Each row is a point. The window is the flat piece filled in between its corners: a triangle in 3 columns, a solid with four corners in 4, and so on. A path goes straight from each point to the next, and from the last back to the first. List the points from which the path goes on through the window.
(in the rows, 128 means zero)

Window (4 x 4):
[[163 120 136  71]
 [ 52  65 129 219]
 [148 162 207 137]
 [156 139  77 102]]
Path:
(1): [153  90 109 162]
(2): [161 128 203 137]
(3): [111 222 171 126]
(4): [ 87 120  66  73]
(5): [154  94 118 152]
(6): [206 112  64 136]
(7): [ 58 119  93 108]
(8): [117 148  90 101]
Through the window after points: 2, 8

Window (6 x 6):
[[109 148 168  76  99  48]
 [169  94  48  92 135 201]
 [145 125 170 164 191 188]
 [172  90  74 182 111  51]
 [190 172 104 100 123 163]
 [ 99 107 170 207 100  99]]
Path:
(1): [153  92 127 119 106  76]
(2): [242  77 126  90 126 139]
(3): [121 152  71 135 110 145]
(4): [ 81 174 115  62 137  68]
(5): [155 111 203 118  74  64]
(6): [218  84 118 133 125 154]
(7): [129 137 117 139 171 154]
(8): [134 174  59 140  90  69]
Through the window after points: 4

Window:
[[109 151 126 132 103 139 100 114]
 [118 100 121   7 184  60 114  90]
 [ 85 177 104 123 158 140 124 115]
 [133 134 192 176 186 138 122 128]
 [103 105 117 152 160 164 141 160]
 [157 144 139 110 136 152 132  98]
 [103 136 125 138 100 141 152  77]
 [152 146 139 177 128 115 147 118]]
Path:
(1): [121 149  88 132 151 171  73 104]
(2): [109 130 143 128 151 122 138 142]
(3): [113 142 159 125 133 137 150 131]
(4): [140 132 113 128 162 127 126  92]
(5): [135 105  93 159 177 162 123 114]
(6): [105 122 134 136 144 149 143 152]
(7): [103 158 149 134 149 129 140 117]
(8): [127 117 112 127 160 140 106  92]
(9): [100 133 121 167 168 139 134  49]
(10): [145 130 165 134 132 131 132 132]
(11): [155 162 164 118 135 145 147 136]
(12): [127 111  95 118 145 148 108  58]
Through the window after points: 5, 7, 11

Window, 9 rows:
[[131  67  75 159 120 126  89 177 104]
 [ 92 140  68 125 195 135 218  64  23]
 [155 111 145 196 128 111 102  83 194]
 [144 168 141 168 105  92  97 159 128]
 [ 40  62 123 122 118 144 121 136 100]
 [202 149 134  88 201 144 180 111  27]
 [147 122  88 103 160 172 246 121  83]
 [117  81 139 165 112  40 127 123 135]
 [ 83  77  70  95 101 105  80 139 161]]
Path:
(1): [239 100  68  39 105 136 202 106   7]
(2): [122 142 150 142 205 125 133 124 101]
(3): [115 136 130 138 174 109 125 136 103]
(4): [188 129 119 133  73 130 170  88 125]
(5): [112 104  87 119 116 114 160 104  74]
(6): [114 122 104 112 208 126 103 140 144]
(7): [105 128 122 133 151  96 150 155  96]
(8): [157  56  55 121  97 158 107  77  78]
Through the window after points: 1, 5

Window (11 x 11):
[[142 128 184 139 184 185 102  70 222 184 177]
 [130 123 132 201 131 174  78 176 120  89 154]
 [174 167 119  70 118 119 167 109  92 112 114]
 [ 83 170 127 133 142  93 145 142  66 129 136]
 [124  94 158  98 201 177 138 117 189 156  94]
 [147 153 130 164  97  67 153 123  68 144  75]
 [146 126 134 141 103 133 148 141  20 167 137]
 [153  72 163 109 185 147 112 138 249 177 193]
 [121  78 136 166 138 133 125  97 104  92 162]
 [111 121  71 170  86 159 149 124 112 143 158]
 [ 89  90 208 129 117 177  98 138 201 120 150]]
Path:
(1): [145 130 157 119 148 110  12 149 136 168 126]
(2): [101  82 141 170 146 172 193 108 148 115 148]
(3): [127 131 156 166 130 141 149 146 127  79 137]
(4): [ 85 108 135 113 117 152  98 117 143 186 156]
(5): [156 121 132  97 144 135 116 117 137 138 109]
(6): [138 155 139 102 136 140 184 116 110 119 133]
(7): [146 118 141 128 151 150 156 128 175 149 168]
(8): [125  70 181  73 160 109  23 134 180 151 131]
(9): [109 117 109  78 114 163 108 116 165 143 122]
(10): [141 108 162 159 157 140 149 117 147 157 158]
(11): [135 142 143 137 175 136 201 102  85 122 127]
(12): [ 81 101 114 152  69 102  23 164 144 146 147]
Through the window after points: 3, 5, 7, 11

Window (14 x 14):
[[146  85 195 128 169 162  88 157 148 191 126 110 107 124]
 [106  68  80  88 178 160 142  87 102  68 152  82 129 197]
 [154  90  87 122  77 184 249 139 158 118 150 104  93 133]
 [131 157  90 161 169 138 114 166 138 143  69 166  64 169]
 [188 161  90 113 121 113  60 163 113 173 122 110 102 126]
 [159 112 127 144 150 111 217 109 140  74  98 148 178 146]
 [164 125 135 124 105 134 144 134 102 106  50 128 108 118]
 [129 134 103  68 164 179 131 132 172 138 115 194 104 136]
 [175 141 169 112 108 174 121  64 140 124 202  27  93 124]
 [136 182 129 170 208 190  93 143 120  80  68 138 199 151]
 [ 74 149 195  97 119 150 141 154  75 154 212  91 142 178]
 [126 136 145 115 161 101  69 186 188 129 107 121  98  58]
 [149 163  77 120 150 125 162 128  86 187  83 134 110 100]
 [119 144 127 181 109 161 107  74  95 188 103 106 175 153]]
Path:
(1): [126  97 136 152 138 164 118 119 127 153 139 135 110 120]
(2): [122 107 126 147 145 156 134 128 113 102 163 135 141 131]
(3): [123 166 163 110 149 154 132 142 115 142 121 102 145 163]
(4): [134 145 113  69 179 132 160 133 130 131  21  62 115 167]
(5): [157 122 108 177 132 161  99 118 119 150 155 170 133 100]
(6): [104 117 145 183 147 168 111 131  69 103 215 131 116 162]
(7): [148 140 123  95 133 143 141 113 133 156  96  97 145 129]
(8): [165 124 169  90 146 149 153 172 149 156 110  81 121 151]
Through the window after points: 2, 8
